Every row gives one point. To make a cloud, some directions were put in groups of two or more. Within a group, all points are equally far from the middle, so they leave a hole (a ring in 2 directions, a hollow ball in 3). The other directions are filled evenly. Then the cloud was stretched, turned, moved and blurred a little. How many holes are there, and how many directions does each take, smallest first?
(in the rows, 100 means zero)

Cloud, 22 rows:
[61 142 113]
[63 145 115]
[124 96 19]
[66 63 87]
[157 129 126]
[138 153 57]
[97 78 161]
[97 76 160]
[82 48 79]
[117 106 17]
[154 132 130]
[151 87 35]
[90 46 70]
[60 105 136]
[93 137 34]
[144 62 136]
[95 69 34]
[74 91 39]
[66 63 85]
[71 113 41]
[73 149 127]
[171 87 84]
Holes: 1 (3)

Cloud, 29 rows:
[123 36 84 73]
[85 92 102 18]
[135 115 39 63]
[120 119 26 107]
[127 150 65 155]
[137 72 99 148]
[71 126 57 138]
[120 83 24 142]
[56 118 72 120]
[129 121 74 170]
[102 22 108 80]
[116 89 91 13]
[131 37 85 106]
[155 74 107 72]
[142 66 81 58]
[89 159 100 101]
[107 103 66 181]
[141 101 55 159]
[116 51 120 129]
[111 144 40 133]
[80 137 47 98]
[93 64 103 25]
[102 91 39 53]
[129 34 77 125]
[128 76 102 24]
[131 69 121 43]
[126 74 35 155]
[126 74 31 145]
[136 105 69 23]
Holes: 1 (3)

Cloud, 84 rows:
[165 103 85 18 131 148 116 75]
[112 58 39 23 44 170 124 146]
[136 94 68 77 60 93 56 101]
[118 94 131 112 75 21 70 187]
[144 91 96 108 139 102 78 100]
[75 155 97 81 93 105 87 113]
[117 89 107 74 148 145 127 70]
[152 101 97 62 104 120 112 172]
[140 77 119 142 122 70 61 99]
[65 77 97 95 139 85 117 102]
[120 28 48 95 100 153 61 90]
[101 149 189 101 86 115 57 144]
[128 133 24 97 84 174 99 114]
[81 135 125 139 154 78 88 128]
[55 95 58 46 103 162 122 169]
[81 45 119 120 77 128 103 77]
[90 88 108 73 186 111 140 97]
[145 101 102 102 91 76 33 78]
[101 140 5 77 92 131 90 129]
[130 103 120 97 37 108 48 60]
[135 81 132 131 24 131 52 64]
[64 117 80 69 73 152 104 131]
[155 33 54 120 77 117 62 54]
[112 77 106 27 71 131 130 70]
[153 115 129 53 154 135 97 85]
[94 46 69 108 81 145 34 60]
[138 101 120 108 117 66 77 152]
[102 104 140 110 78 144 112 106]
[46 80 106 68 121 107 93 31]
[121 129 38 87 150 123 116 95]
[140 71 118 84 91 93 21 169]
[122 73 30 76 103 126 79 69]
[154 66 72 29 117 150 126 30]
[106 108 71 133 72 123 71 155]
[163 75 166 154 110 89 59 58]
[85 81 32 50 101 148 83 78]
[80 103 81 16 112 154 98 70]
[101 90 134 49 123 84 116 126]
[131 83 40 68 154 140 137 72]
[123 101 123 64 85 88 98 153]
[72 80 144 94 187 147 94 61]
[125 102 133 125 86 141 65 55]
[100 43 88 119 65 118 114 75]
[93 113 49 90 55 90 73 141]
[159 126 128 86 77 139 62 132]
[81 42 50 74 94 101 65 87]
[137 91 100 103 125 85 50 98]
[93 60 133 137 100 86 100 64]
[108 100 107 135 104 109 38 20]
[54 102 142 139 91 128 104 78]
[118 77 88 114 51 110 49 139]
[91 151 109 88 125 86 90 147]
[99 68 41 63 138 141 117 54]
[98 52 136 127 26 110 81 94]
[86 53 61 90 154 121 85 68]
[63 90 128 42 145 109 135 84]
[134 106 72 45 134 101 112 163]
[48 139 113 89 150 87 138 146]
[70 96 97 128 120 156 101 102]
[125 100 118 51 98 130 76 133]
[100 80 67 122 92 145 63 108]
[115 43 110 136 69 116 77 61]
[141 100 89 87 129 159 115 122]
[48 79 116 79 135 112 134 10]
[76 97 105 90 146 124 130 29]
[165 85 114 129 123 148 115 30]
[163 66 108 74 110 118 82 36]
[130 73 101 62 128 169 127 84]
[157 67 61 71 110 174 110 148]
[80 126 171 140 109 73 85 73]
[134 73 136 91 141 164 128 81]
[59 116 80 146 118 81 142 67]
[100 84 68 21 129 121 153 145]
[124 141 157 137 140 169 82 75]
[110 55 72 117 157 189 117 82]
[150 128 112 84 102 88 87 163]
[117 53 70 63 90 146 55 185]
[154 80 61 47 87 97 60 66]
[87 109 132 96 67 66 80 85]
[75 136 141 148 134 142 107 26]
[157 64 97 130 135 99 94 98]
[95 129 109 118 103 83 107 70]
[121 124 106 176 148 157 100 103]
[80 90 110 77 92 148 67 133]
Holes: 0
